Rows are points. The window is the flat piece filled in between its corners: a triangle in 3 columns, a solid with four corners in 4, and so on. A path goes straight from each point to the next, and from the last back to the first. List the points from which the path goes on through the window.

Window (3 x 3):
[[-2.7 -3.8  0.5]
 [ 4.7  2.4  3.1]
 [ 4.8 -1.3 -0.6]]
Path:
(1): [ 4.1 -1.8  1.8]
(2): [ 5.4 -3.0  0.9]
(3): [ 2.5  0.1 -1.6]
(4): [4.3 2.5 1.6]
(5): [4.8 0.0 5.2]
(6): [-0.3 -2.5  3.6]
(7): [-2.0  1.2  0.7]
(8): [-2.2 -1.9 -3.2]
(9): [-0.2 -6.8  2.5]
(10): [-1.8 -5.2  1.7]
(11): [-2.6 -1.5 -0.9]
(12): [2.4 1.8 0.0]
Through the window after points: 2, 4, 10, 12

Window (6 x 6):
[[ 1.7  3.1 -5.0 -6.1  4.6  3.3]
 [-4.8 -0.3  3.1  0.8 -1.9  1.5]
 [ 2.9  2.8  0.4  2.6  1.8  1.6]
 [ 7.0 -7.0 -3.1 -9.5  4.3 -0.4]
 [ 0.9 -2.2 -0.8  4.0 -5.3  1.0]
 [-2.1 -2.6 -3.6 -3.1  5.0 -0.5]]
Path:
(1): [ 2.6  1.9 -0.5 -2.1  2.2 -4.5]
(2): [ 0.6 -1.0 -1.9 -1.2  3.0  2.8]
(3): [-0.9 -4.4 -1.3 -0.1  1.7  5.0]
(4): [-0.6 -1.4 -2.1 -1.8 -0.1 -1.2]
(5): [-1.8  0.0 -1.4 -2.9 -1.9 -4.8]
(6): [ 0.0 -5.8 -4.0 -0.3  3.5  6.1]
(7): [-3.1 -1.4  1.4  0.6 -1.0  3.1]
(8): [-1.5  0.9  0.9 -0.2 -1.5 -0.7]
(9): [-0.3 -3.5  0.7 -0.1 -2.1 -2.3]
(10): [-0.7 -5.8  0.9  2.0 -0.5  2.9]
(11): [-2.1 -0.9 -1.8  0.3  3.1  4.0]
(12): [-2.3  3.2 -2.3 -1.9  0.2 -3.2]
(13): [-1.5  3.4 -1.1 -0.8  1.2 -0.3]
(14): [-1.9 -0.8 -1.8  1.9  3.6  6.6]
(15): [ 3.1 -3.7 -1.2 -2.7  3.1  5.4]
(16): [ 1.3 -2.7 -0.2 -2.3  0.3 -2.9]
Through the window after points: 1, 7

Window (9 x 9):
[[  3.0  -0.2   4.1   4.0   0.8   0.1  -3.7  -2.9  -1.3]
 [  1.9   2.4   1.8  -5.6  -2.5  -7.6   1.4  12.5 -10.6]
 [ -6.1  -3.4   1.1   2.5  -6.7   3.8   1.4  -3.3  -1.6]
 [  0.9   3.6   2.2   1.7  -0.5   4.6  -1.8   0.3   2.4]
 [  1.4   1.7   1.8  -2.0  -0.1  -0.1   0.0  -3.8  -1.5]
 [  0.5   0.8  -0.9   3.3   3.3   1.2   0.4  -0.8  -0.1]
 [  2.0   2.2   5.2   4.1   0.6  -0.8   2.7  -2.7   1.8]
 [  5.3  -3.5   1.5   2.0  -3.2  -0.6   2.3  -1.3   2.4]
 [ -5.8  -4.9   7.5  -5.1   3.1   7.3   1.4   3.4  -0.9]]
Path:
(1): [-0.4  0.1  1.1  1.1  1.9 -1.9 -2.3 -0.2  0.7]
(2): [ 2.5  0.6  2.8  2.7 -1.8  5.2  3.8  0.9 -5.4]
(3): [ 4.9  1.4  2.4  3.0 -0.2  6.3  4.3 -1.5 -3.2]
(4): [-1.0 -0.5  2.1  2.6  0.4 -1.6 -1.6 -1.5  0.9]
(5): [-1.9 -0.6  3.3  1.9 -0.6 -1.5 -0.6  1.1  1.7]
(6): [ 3.5 -2.4  2.1  1.6 -0.3  6.9  4.2  0.3 -5.0]
(7): [ 3.8  0.5  3.5  0.1 -0.6  3.7  2.2 -2.2 -2.1]
(8): [-0.2  0.4  1.7 -0.4 -0.5 -2.5 -0.2 -1.1  0.1]
(9): [-2.0  0.6  0.9  0.3 -2.3 -4.0 -3.1  3.1  2.7]
(10): [ 3.0  2.7  1.2  2.6 -0.2  1.8  0.6 -0.9 -1.7]
(11): [ 2.1 -1.1  4.8 -0.8 -0.1  1.9  5.0  2.0 -4.8]
(12): [-1.9 -1.8  3.4 -1.6  0.4 -1.3 -0.8  0.8 -0.9]
(13): [ 0.2  0.2  1.6 -1.7 -0.9 -2.4 -1.1  3.2 -0.9]
(14): [ 2.1  3.1  3.3  0.1 -0.1  4.0  3.5  0.3 -7.1]
(15): [ 2.9  1.2  2.2  1.4 -2.0  0.6  1.8 -0.7 -3.1]
(16): [ 0.1  1.7  0.0  2.6 -2.9 -6.0 -1.2  0.6  0.9]
Through the window after points: 1, 3, 7, 13
